Rows are points. Each copy is the shape, with its points in the same order, stretched, turned, moved and blurred by noise. Some copies are also mirrored. Which?
In the rows, 128 means zero.

Shape (8 x 3)
[[133  69 157]
 [129 150  93]
 [ 90 142 171]
 [ 97 122 213]
 [128 131  87]
 [169  96 165]
 [105 146 151]
 [189 119  65]]
Copy 1 (8 x 3)
[[136 178  86]
 [114 103 155]
 [110 198 153]
 [144 249 139]
 [107 103 146]
 [178 161 107]
 [114 170 158]
 [158  56 123]]
Copy 1 is: mirrored
Copy 2 (8 x 3)
[[ 96 131 168]
 [155 159 100]
 [124  76 114]
 [113  63 158]
 [144 159  96]
 [132 129 191]
 [134 103 112]
 [172 208 139]]
Copy 2 is: mirrored
Copy 3 (8 x 3)
[[163  69 158]
 [ 88 149 104]
 [177 136 113]
 [217 116 150]
 [ 86 134  98]
 [148 111 192]
 [163 143 113]
 [ 50 131 140]]
Copy 3 is: mirrored
Copy 4 (8 x 3)
[[ 60  63 164]
 [152 114 124]
 [ 74 150 149]
 [ 36 139 174]
 [136 107 119]
 [ 87  74 200]
 [102 142 134]
 [188  54 152]]
Copy 4 is: only turned

Shape (10 x 4)
[[161 100  87 110]
 [114 140  99  90]
 [ 74  48  57 151]
 [103 146 110  84]
 [176 155 212 185]
 [168 147 208 139]
 [144 132 193 161]
 [108 134 171 168]
 [161 161 124 127]
 [ 98  46 107 116]]
Copy 1 (10 x 4)
[[124 107  94 114]
 [119 115 158  87]
 [ 14 112 126 150]
 [119 116 165  82]
 [223 196 166 198]
 [215 157 184 169]
 [183 171 184 185]
 [138 175 186 165]
 [175 153 129 104]
 [ 59  82 146 163]]
Copy 1 is: only turned
Copy 2 (10 x 4)
[[175 114  84  89]
 [120 152  83 104]
 [150  30  60 140]
 [105 157  88 121]
 [200 133 225 149]
 [167 145 209 119]
 [164 116 194 135]
 [149 109 169 178]
 [167 158 119 129]
 [143  47  99  99]]
Copy 2 is: only turned
Copy 3 (10 x 4)
[[189 116 125 114]
 [150 100 137  69]
 [144 200  92 101]
 [137  95 150  60]
 [ 90  60 179 214]
 [118  61 196 179]
 [101  86 183 180]
 [ 83 107 165 153]
 [140  69 127 123]
 [165 179 151 113]]
Copy 3 is: mirrored

Shape (14 x 8)
[[200 135 116 138  92  51 133  84]
 [109 160 154 135 194 157 122 145]
 [110 115 167 183 206  60  93 104]
 [120 197 189  76 123  54 216 143]
 [213 124  85 120 202 168 158 115]
 [148  56 132 133 113 101 220 105]
 [142 119  75 104 119 180 129  97]
 [185 154 187  70  97 101 204 146]
 [ 78  73  52 131  77  89  79  75]
 [138 125 113  74  90 163 134 198]
 [107 145 175 193 122 182 136  88]
 [133 105 181 104 156  64 114 116]
 [139  59  80 136 125 152 133 119]
 [ 84 165  60 192 186 162 111 152]]
Copy 1 (14 x 8)
[[192 134  77  95 131  68 151 158]
 [123 121 156 175 201 139 101 111]
 [145 112 164 187 202  24 104 124]
 [165 197 219  76 137 124 168 121]
 [185  60  86 140 214 163 151 142]
 [163  83 133 139 108  97 230 118]
 [110  77  62 124 158 151 138  98]
 [193 149 177  83 101 157 162 156]
 [ 56  84  45 117 136  40 151  89]
 [ 88 119 123 119 131 186 149 168]
 [138 130 113 215 129 116 108  56]
 [146  99 178 123 147  56 116 149]
 [105  60  78 158 149 119 176 125]
 [ 79 141  79 199 243 136 134  96]]
Copy 1 is: only turned
Copy 2 (14 x 8)
[[193  91  73 120 121  57 115  74]
 [113 190 160 138 140 114 102 186]
 [ 72 148 110 123 142  40  55 144]
 [148 167 203  88 114  45 205  65]
 [172 206  58 139 184 127 136 157]
 [ 97 121  64 122 115 126 191  72]
 [159 144  97 132 153 187  96 130]
 [171 151 154 103  94  78 233 111]
 [122  25 100 120 148 155  34  80]
 [171  98 159 145 123 163 173 171]
 [112 200 122 150  53 147  58 124]
 [107 118 112  84 130  55 121 140]
 [115 111  71 144 143 162 116 138]
 [105 169 146 223 174 142  57 151]]
Copy 2 is: mirrored

Shape (14 x 9)
[[102 130 105 108 136 152  95  99 150]
 [141 102 151 109 168 205 120 145 162]
 [114 116 103 147 162 110  85 116  89]
 [142 140 109 147 143 142 188 145 120]
 [152 129 146 151  84 107 121 107 132]
 [136 126  96 146 166 126  86 151 160]
 [117 152 105 152 168 145 174 149 155]
 [ 98 112 123  90 153 124 110 130 151]
 [131 156 131 146 125 130  96 138 137]
 [130 143 134 108 144 113  80 152  98]
 [140 117 106  84 136 135 115 130 143]
 [115 123  99 141 123 154 114 159 162]
 [141  92 201 138 160 145  87 129 162]
 [  7 126 100 152 156 140 111 133  91]]
Copy 1 (14 x 9)
[[139 160  91 106  88 136 133 162 128]
 [184 106  87 100 112 179 186 177 154]
 [113 140 150 127 119 127  90 184  89]
 [100 133  94 146 175 157 151 134 146]
 [131 121 128 137 113 102 114  83 137]
 [152 138 103 121 144 104 111 193 143]
 [118 176  89 141 177 158 158 161 161]
 [118 150 112  72 115 130 152 168 142]
 [152 149 126 115 127 125  89 140 147]
 [135 122 139  71 129 134  81 156 113]
 [128 116  75  85 121 120 144 157 134]
 [137 136  88 125 123 132 115 165 183]
 [186 111 164 100 105 133 169 149 144]
 [ 69 201 167 114 103 187  97 210 141]]
Copy 1 is: mirrored
Copy 2 (14 x 9)
[[117 137 114  94 130 156 127 122 142]
 [128  85 163 125 144 209 103 105 108]
 [114 139  79 114 148 108 104 115  87]
 [178 130 128 182 162 125 163 121 129]
 [140 163 156 140 103  97 116 103 125]
 [159 143  98 116 159 141  70 136 119]
 [159 119 121 173 177 144 142 149 152]
 [134 104 131  80 133 147 120 151 134]
 [133 166 139 131 137 131  94 142 122]
 [125 143 138  93 153 125 109 153  75]
 [171 127 132  87 128 154 124 121 113]
 [157 139 114 142 115 165 102 147 132]
 [ 99  95 184 124 135 148  48 117 103]
 [ 53  89  61 120 130 136 150 186 111]]
Copy 2 is: only turned

Shape (15 x 12)
[[132 113 122 115 123 149  64 170 131  49 139 152]
 [ 98 119 182 146 129 155 119 116 157 158 129 169]
 [133 121 157 150 174  80  97 110 188 132 121 129]
 [138 147  60 134 167 156 146 105 154  73 161 115]
 [177 122  81 144 150  85  76 146 159 167  79 176]
 [ 59 176 167  96 126  59 120  71  74 105 120 173]
 [113  79  67 122 186 119 122 192 113 169 108 170]
 [135 191 143 153  76  89 108  91  58  45 161  83]
 [ 96  95 142 211  58 136 128  83 130 119  75  85]
 [ 95 151 101  94 142 170 115  78 110 174  58  77]
 [167 194  80  77 127 127 141  71 169  71 162 153]
 [ 49 125 140 107  61  75  43  60  82 116  60  94]
 [ 59 204 154 150  97 106  86 112 136  93 170 152]
 [ 81 104 191 189  86 135 136 190 188 100  55 131]
 [102 105 166 184  56  78 164 138 125 134 170  60]]
Copy 1 (15 x 12)
[[157 132  51 116 153 164  40 139 143  70 152 145]
 [110 157 150 160 169 156  75  86 145 146 160 147]
 [125 144 145 125 196  80  92 116 161 107 149  99]
 [131 166  41 105 185 140 166 114 143  71 171  89]
 [125 120  73 187 138  69  99 135 205 105  94 111]
 [144 181 111 168 181  76  85 135  31  99 133 173]
 [112  76  58 139 145 120 123 151 177 145  96 168]
 [190 211  99 146 128 114 130 180  47  30 185 104]
 [ 81 170 186 159 117 169 143 115 122  44 137  97]
 [102 175  98 152 132 156 134 107  81 160  65  63]
 [162 215  23 126 169  89 130  74 125  70 167 101]
 [ 97 150 136 164 110 109  58 134  10  73  91  95]
 [ 98 204  99 159 167 116  57 151  74 102 213 127]
 [ 73 183 178 115 141 169  58 143 198  76 121 173]
 [118 175 193 101  84 114 166 155 109  76 205 132]]
Copy 1 is: only turned
Copy 2 (15 x 12)
[[167 132 104  87 157 152  68 131 133  66 144 183]
 [125 127 177 142  97 167 133 151 139 149 113 165]
 [100 155 188 118 135  76 100 104 161 170 148 148]
 [150 185  69 102 131 119 146  99 164 129 184 206]
 [137 124 145  97 166  60 104 117 157 184  58 217]
 [ 84 160 139  94  21 148  98  64  97 103  71 157]
 [ 82 113 110 160 192  95 142 157  89 163  92 212]
 [199 212  66  97  88 170  76  24 144  86  87 109]
 [150 144  93 188 109 170 113 107 236 126  55 114]
 [ 71 155 100  76 134 197 163 128 184 159  55 142]
 [183 174  99  18  67  91 152  90 161 117 157 197]
 [ 72 122  92  84  74 185  44  79 189 108  29  94]
 [145 215 124  98  45 166  43 120 120 121 123 156]
 [127 162 170 189 137 116  87 203 193  65  89 129]
 [176 169  71 198 106 125 108 115 154 146 103  38]]
Copy 2 is: only turned
Copy 3 (15 x 12)
[[125 129 112 151 145 136  49 186 159  92 123 186]
 [ 89 107 159 166 134 134 134 115 134 191 114 170]
 [ 82 143 112 183 128  76 114 162 195 181 102 115]
 [112 142  27 136 195 140 134 153 168 117 139 128]
 [138 134  71 150  67 113 111 204 147 193  68 155]
 [ 32 152 122  99  83  87  80  40 131  87  87 147]
 [107  83  78 132 116 128  91 213  53 167 129 118]
 [117 242 136 126 103 110 121  71 191  29 147 136]
 [159 131 187 199 110 184 187  89 169 120  82  85]
 [100 183 130 115 153 209 101  96 113 181  81  95]
 [ 98 158  34  65 170 110 125 122 216 121  93 180]
 [ 96 153 184 125  43 182  43  54 177  89  66  85]
 [ 35 152 130 148  76 147 111  98 200 102 149 183]
 [ 92 100 229 209 133 150 165 199 151 135  54 148]
 [122 142 227 142 104 113 198 125 186 104 172  61]]
Copy 3 is: only turned

Shape (16 x 12)
[[ 71 118 109 103 177 206 137 141 140 129 182 160]
 [102 143 154 122 179 153  78  60 190 118 123 133]
 [109 207 151  89 158  81 191 116 141 112 131  41]
 [100 100 175 167  77 142 122 168 124 132 131 113]
 [ 69 144  62 127  80 164 115 115 111  45 141 129]
 [165 164 106 106 157 152 121  90 122  52 123 104]
 [128 105 210 115 110 128 141  88 131 158 119 154]
 [177 132  62 108  78 103 104 161  77 139 120  88]
 [142 148 103 115 101 142 177 160 175 127 108 109]
 [103 103 111  95 149  91 136 180 130 108 128 163]
 [110 109 136 127  88  89 138 133  78 156 115 138]
 [120 111 143 111  99 155 139 120 118 122  84  63]
 [123 138 127 152 141  89 177 101 118 127 103  96]
 [203 101  85 123 158 149 141 121  97 151 151 141]
 [ 92 159 106 113 123 215 119 175  88 128 102 101]
 [149 213  59 123 104 176 106 145 164  18  94 135]]
Copy 1 (16 x 12)
[[ 96 106  85  98  93 151 181 107 162  96 175 199]
 [153 180 120 152 139 132 128  37 156 180 108 171]
 [161 162 200  15  97 131 116 114 112 185 112  56]
 [129 108 176 177 123 114 164 122 101  79 107 104]
 [105 121 115 115  35 126  78  81 160  22 110 124]
 [214 163 116  98  85 137  88  88 151 116 140 102]
 [198 127 149 162  99  98 190 103  82 169  77 168]
 [176  36 130 144  71 131  65 174 155 128 107  33]
 [145 129 125  95 123 117 177 158 151 107  78  61]
 [123  70 112  79 137  93 108 151  98 114 112 149]
 [145  64 142 150  67 104 117 147  66 138  86 117]
 [173 110 150 130  99 177 155  80 117 124  81  63]
 [144 141 133 110  96 108 132 115  57 161 113  72]
 [194  73  61 155  84 115 150 157 129 158 182 106]
 [129 109 132 118  73 233 129 151 143  67 114 104]
 [171 198 115  96  99 132  64 142 200  19  78  91]]
Copy 1 is: only turned
Copy 2 (16 x 12)
[[125  71 150 129 137 209 153  96 139 118 237  80]
 [125 123 181 126 103 111  95  56 167 133 197 155]
 [116 249 111 115  70  84 161  85 133 146 151  58]
 [112  75 140 174  73 125 100 148 163 142 118  58]
 [ 93  74 106 125  50 156 162 150  82 114 203 153]
 [136 157 121  87 111  97 129 102  88  58 152 153]
 [166 100 219 162 104  99 123 123 175 150  96 108]
 [129 142  37  90 144  97 117 175  99 136  95 128]
 [163 152  77 129  96 148 162 125 190 104 131  98]
 [ 89 113 133 134 170 131 173 155 164 124 152  99]
 [119 104 142 164 131  97 138 148 123 179  90 108]
 [120 131 113  92  60 124 126 100 150 134  92  92]
 [134 159 116 167 101  77 151  81 139 142  98 108]
 [188 113  90 113 187 102 136 109 112  97 125 117]
 [110 118  93 136  95 232  98 124  99 126 156  74]
 [128 160  81 121  85 166 121 160 127  37 181 193]]
Copy 2 is: only turned

Shape (15 x 12)
[[154 104 156  70 131 123 188 136  99  81 168  90]
 [112 112 111 174 139 139 141  67 143 100 120 163]
 [153 128  94 102 109 105 185 154 119 138 157  71]
 [ 96 180 144  94 157 200 156 145  88 113  71 105]
 [100  81 140 140 110 111 146  74 118 176 110 135]
 [100  94 166 187 151 121 176  97 193 158 143 144]
 [ 70 189 200 109  93 164 139 159 143  71  97  92]
 [ 85  70 134 159 137 122 121 120 203 118 100 153]
 [ 97 117 121 176 172 116 137  77 136 142 117 126]
 [173 121 141 130  98 153 147 151 126 144 179 123]
 [ 83 146 160 134  85 131 179 132 130  60 117  92]
 [156 124 149 149 131  98 165 103 166 138  87 154]
 [120 108 151 153 128 138 113  50 220 136 135 113]
 [110 155 116  57 106 114 200 136 116 104 174 134]
 [ 86 195 177  91 129 119 126 168  94  68 124 104]]
Copy 1 (15 x 12)
[[173 112 105  65 114 109 141 163  97 128  99 114]
 [137 145  94 123 161 136 145  97  91  91 194 139]
 [179 147  91 130 103 121 106 173 132 151 120 109]
 [ 69 170 110 114 108 130 139  73 169 148 108  61]
 [114  76 122 141 136 127  97 110 113 101 199 128]
 [108 121 127 117 166 112 162 144 125 167 230 163]
 [ 52 175 120  83  53 121 163  93 185 132 140 116]
 [139 154 152 109 148 110 134 105 169  85 249 148]
 [120 128 108 169 162 129 153 122 124  94 193 118]
 [148 154 144 116 110 110  98 136  82 182 139 147]
 [124 148  79  77  68 130 169 111 142 129 159 117]
 [141 119 104 127 147 152 141 116 165 126 143 177]
 [ 84 142 148 115 151 164 134 155 129  90 224 156]
 [114 134  55  77 114  83 100 155  99 137 104 137]
 [ 86 153 109 119  72  89 158 113 153  93  86 113]]
Copy 1 is: mirrored
Copy 2 (15 x 12)
[[ 89  99 171 117 113 189 176 220  92  81 187 156]
 [166 154 100 171 166 173 165 108 170  91 124 138]
 [114 118 149  57 138 146 178 180 118  93 161 115]
 [108 215 206 101 144 149 117 124  94 148 165 164]
 [173 117 106 158 179 114 189 110  94 132 121 139]
 [154  96 134 201 220 132 169 125 180 136 132  96]
 [116 144 239 156 115 127  87  89 129 136 216  96]
 [151  75 139 191 175 146 134  83 166 127  95 124]
 [167 154 107 166 205 149 154 106 118 102 109 108]
 [104 137 123 109 103 144 142 211 155 141 176 120]
 [122 125 195 147 116 169 151  93 127 101 189  92]
 [198 130 176 167 149 113 165 151 152 112 119 119]
 [220  86 120 175 227 151 106 122 175 124 170 112]
 [ 84 121 170 100 130 132 188 171 137  53 209 169]
 [ 87 163 209 141  92 125  97 132  88  70 183 118]]
Copy 2 is: only turned
Copy 3 (15 x 12)
[[150 182 169 119  78 129 108 149  99 156 159  77]
 [ 87 131 105 177 137 158 174  85 117 137  81 148]
 [146 161 115  94 129 116 142 136  74 159 216 105]
 [171 179 137  72 125 152  98 128 146 180  82 189]
 [ 94  91 157 134 150 126 168  78 141 183 118 150]
 [102 120 136 191 179 138 201 153 125 171 117 145]
 [148 167 164  75 128 181 163 180 162 105  82 154]
 [ 95  69  96 173 137 110 182 154 158 128  86 116]
 [ 69 137 114 154 174 144 148 101 130 169 104 145]
 [166 126 157 144 144 140 114 136  65 120 159 148]
 [106 165 139  84 103 173 194 158 123 125 101 125]
 [143 130 125 153 172 113 184 113 124 141  86 100]
 [128  70 119 190 167 183 189 135 173 122 147 128]
 [145 224 166 129  83  96 160 129 114 151 173 139]
 [112 215 165  68 121 128 107 158 134 103  96 127]]
Copy 3 is: mirrored
Copy 4 (15 x 12)
[[137  78 184 136 102 111 157 178  91 166  62 130]
 [112 133 132 164 161 181  83 122 119 103 126  92]
 [135  87 128 159  72 117 173 139 113 186 123 117]
 [126 140 169 147  86  81 139  56 131  84  38 122]
 [108  67 139 148 173 133 114  94 113 123 153 116]
 [128 113 102 161 227 192 136 119 129 150 141  97]
 [160 102 148 148  94 110 183  99 158  25  51 119]
 [ 84 126  85 110 181 182 135 121 159  87 127 109]
 [113 125 122 160 183 145 105 104 123 134 141  54]
 [166  97 119 132 105 142 137 132  70 141 100 145]
 [130  83 143 187 100 141 165 138 142  64  73 103]
 [144 115 115 162 159 138  99 128 157 140 124 148]
 [146  90 136 120 184 205 106 112 162 127 146  68]
 [140 107 203 171  78 124 178 150 105 154 123 165]
 [160 129 159 147  81  55 176 128 119  55  70 110]]
Copy 4 is: mirrored

Shape (17 x 12)
[[113  92 124 135 100 111 186 149  96 126 160 144]
 [ 83 122  62 175 173  89 183 113 139 107 110 176]
 [103 104 144  88 171 156 129 167 110 106 173 136]
 [108 132 127 123 173 119  91 126  87 117 183 174]
 [111 137  82 146  83 114 104 139 158 139 151 170]
 [141 180 119 161 151 110  91  96 131 105 150 190]
 [ 79 112 131 147 125 111 162 142 178 128 133 124]
 [168  73 116 173 126 135 211 186  81 148 188  81]
 [168 111 116 167 103 149  98 135  75 152  99 138]
 [144 126 137 105 169 111  87 139 129 201 131 111]
 [175 182 129 145 114 119 121 145 118 118 113 146]
 [102 100  77  97 144  92 127 140 132 160 134 235]
 [ 97  97  60 127  92  94  92 138 167 112 154 122]
 [108 163  97  96 113 131 119 121 139 153 124 124]
 [146 115 106 132 107 136 186  68 143 133 177 136]
 [186 138 121 125 170 159 150 155 146 208  84 169]
 [117  99  96 183 134 155 171 163  75 180 140 113]]
Copy 1 (17 x 12)
[[104 100 118 137 136 122 168 184  96 144 122 132]
 [ 49 124 176 153 134  58 121 150  81 138 171 153]
 [125 133 127 128 161 181 124 122  60 156 113 141]
 [137 109 134 124 129 137 123  81  63 118 163 156]
 [ 97 155  88 116 113 111 126 160 129  89 170 148]
 [120 151 144 115 127  81 133  70 110 103 165 113]
 [107 141 144 144 165 143 115 181 122 144 143 150]
 [119 102  90 191 122 118 135 187  58 205  98  98]
 [112 109  80 144 116  77  95 107 147 122  71 147]
 [151 122  69 106 142 132  58  88 142 190 122 175]
 [133 170 118 112 123  78 140 103 140 119  95 114]
 [ 77 118  82 105 159  81 118 125  85 101 170 185]
 [ 77 138 101  99 108 150  84 188 119 120 151 131]
 [ 91 154  99  97 136 141 121 119 157 144 127 172]
 [ 80 106 104 156 158 123 164 141 140 164 149  76]
 [120 161  51 141 193  52  98  81 141 175  94 157]
 [111 104  88 194 106 109 108 150 108 159 118 182]]
Copy 1 is: only turned
Copy 2 (17 x 12)
[[117 140 190 104 121 109 168 149 143 147 158 159]
 [134 140 157 134 153 201 194 177 167 128  76  93]
 [162 126 156 114 191 105 124 131 101 110 163 144]
 [169 145  95 142 167 159 171 142  99  84 181 133]
 [ 89 182 123 114 135 203 137 147 137 136 159 153]
 [176 158  57 154 115 204 153 123 130  89 146 124]
 [ 92 153 184 119 157 154 130 140 178 136 121 108]
 [152 189 186  60 135  48 154 164 148 224 156 146]
 [121 168 135 137  85 149 127 140  65 205 142 162]
 [ 75 147  86 128 178 122 132  89  77 165 142 134]
 [153 168  81 151 102 143 130 116 122 149 124 183]
 [ 95 119 137 113 197 216 208 111  96 149 161 165]
 [ 74 130 130 107 137 193 100 179 167 161 160 117]
 [ 72 142 107 121 140 147 112 134 113 113 104 155]
 [120 124 123  53  88 140 166 124 165 128 131 108]
 [116 169 109 102 179 147 164  53  62 210  96 169]
 [114 210 191  97 142 100 161 185  86 189 123 132]]
Copy 2 is: only turned
Copy 3 (17 x 12)
[[149  91 164 136 134 105 145 168  91 182  82 173]
 [100 132  42 141 124 108 145 168 141 170  63 205]
 [127  91 143 109 138 151 149 147  48  95 114 174]
 [ 88 126 140  97 186 163 114 126 107 102 115 217]
 [ 65 126 148 110 127 113 155 150 178 177 150 137]
 [ 71 202 133  90 134 145 118 103 161 110 116 209]
 [118 123 106 106 124 107 186 146 112 185  98 119]
 [249  76 172 173 136  59 181 159  82 141 120 213]
 [176 125 174 177 163 136 103 174 169  89 133 130]
 [170 100 112  88 163 125  99 143 139 101 148 137]
 [131 211 162 117 112 112 106 146 133 112 141 155]
 [ 77  61 103  80 113 150 115 197 158 164  96 182]
 [ 62  79 118 131 132  60 152 128 169 153 146 114]
 [ 95 134 108 121 133 137  90 133 128 171 157 115]
 [140 124 125 147  53 127 137  85 135 192 104 205]
 [212 137 106 112  70 170 121 207 160 111 140 144]
 [205  91 130 179 178 124 146 198 122 154 129 168]]
Copy 3 is: only turned

Shape (15 x 12)
[[ 67 101 121 102  96 131 113 127 153 126 110 111]
 [127  84 136  95  69 102 159  89  83 154 185  99]
 [144 148 109  84 171 168 100 193 172 101 159 168]
 [104 144 183 145 179 137 170  80  90 127 137 134]
 [105  92  76 104 121 150 114 122 182 141 137 211]
 [181 161 104 110 178 164  72 167 170  81 116 148]
 [143  84 131 108 101  97 153 113  50 108 163 111]
 [104 138 106 150  67 125 115 130 126 148 162 140]
 [145  86 151 167 164 146 149  99  63 144 125 112]
 [129 159 126  80 125 201  88 174 144 125  96 185]
 [100  82 141 129  84 129 138 179 124 127 157 133]
 [122 111 200 151 136  99 129  90  68  98 123 149]
 [ 69 143 149 156 160 178 130 101  61  61 119 140]
 [ 71 116  87 103 114  94 117 150 113 171 129 160]
 [172 109 137 139 116  92 220 105  76 112 127 116]]
Copy 1 (15 x 12)
[[ 61  95 152 135 194  88 132 150 120 119 109 104]
 [179 116 134  50 213 151  87 108  80 162 134 110]
 [ 80 138 164 227 115  91 107 132 141 160 174 187]
 [105 147 102 142  80 170 116 150 155 128  51 186]
 [ 77 138 164 202 157   9  56 201 123 157 150  73]
 [108 155 131 237  85 101 180 117 179 152 180 157]
 [184 129  76  69 216 150  91 109  96 132 146 158]
 [ 57 122 157  87 154 110  81 141 132 142 152  84]
 [193 188  91 114 115 146 125 172 149 102 103 171]
 [ 54 169 170 249 151 123 106 157 147 136 140 149]
 [ 97 139 159  81 204  90  81 120 106 120 142 135]
 [125 167  57 124 146 133  99 118 179 100  75 157]
 [ 17 143  65 152 138 160 121 177 174 121  96 217]
 [ 84  89 154 150 194 104  60 196 103  77 124 109]
 [189 167  65  69 132 149 107  88  64 130 141 129]]
Copy 1 is: only turned
Copy 2 (15 x 12)
[[134 135 114 109 183 131 138 180 121  90 137 105]
 [164 158 171  71 144 109  90 166 103  89  56 160]
 [102  48 119 171 136 178 136 114  85 167 128 155]
 [ 98 166 140 144  66 143 124 133 109 145 108  76]
 [152 142  75 130 173 157 165 139 121 158  95 161]
 [ 94  41 118 201 131 136 126  91  62 161 147 153]
 [121 146 209  78 130 128 120 151  88 116  80 171]
 [129 119 131 124 162 106 118 150 171  83  95 185]
 [129 143 180 142  95  89 139 123 105 147  84  91]
 [132  73 107 192 139 151 174 100 103 100 135 120]
 [143 101 173 102 142 120 156 186 140 114 120 165]
 [110 178 196 137  96 135 127 135 104 129 132 119]
 [ 30 146 165 184 107 153 146 145 110 119 101  97]
 [142 144 134  69 178 163 150 122 175 109 118 137]
 [112 149 170  57  66  88 144 136  67 129  93 152]]
Copy 2 is: mirrored
Copy 3 (15 x 12)
[[188  96 164 191 112 128 105 116 131 135 122 121]
 [177 132  67 184  95 114 120 120  67  86 100 143]
 [137  87 138 114 124 186  79  70 103 124 167 105]
 [137 150 121 117 149  95 104  96 137 135 127 171]
 [136 105 149 138  63 127  67  38 106 149 118  74]
 [111 104 137 101 147 160  75 117 101 150 167  90]
 [147 110  66 183 141 126 112 123  73  78 109 141]
 [126  82  75 141  81 108  77 106 127 132 127 150]
 [122 162 106 141 140  89 117 126 112  83 129 139]
 [154  61 197 115 117 111  42  80 148 133 172 130]
 [135  83 126 170 113 150 115 110 119  83 105 135]
 [138 111 118 129 185  89 106 122 132 113  99 142]
 [128 137 134 178 168 108  56  88 163 126 156 185]
 [151  64 103 159 108 122 112  55 126 130 127 122]
 [ 96 133  86 152 125  86 136 122  55 124 108 161]]
Copy 3 is: mirrored
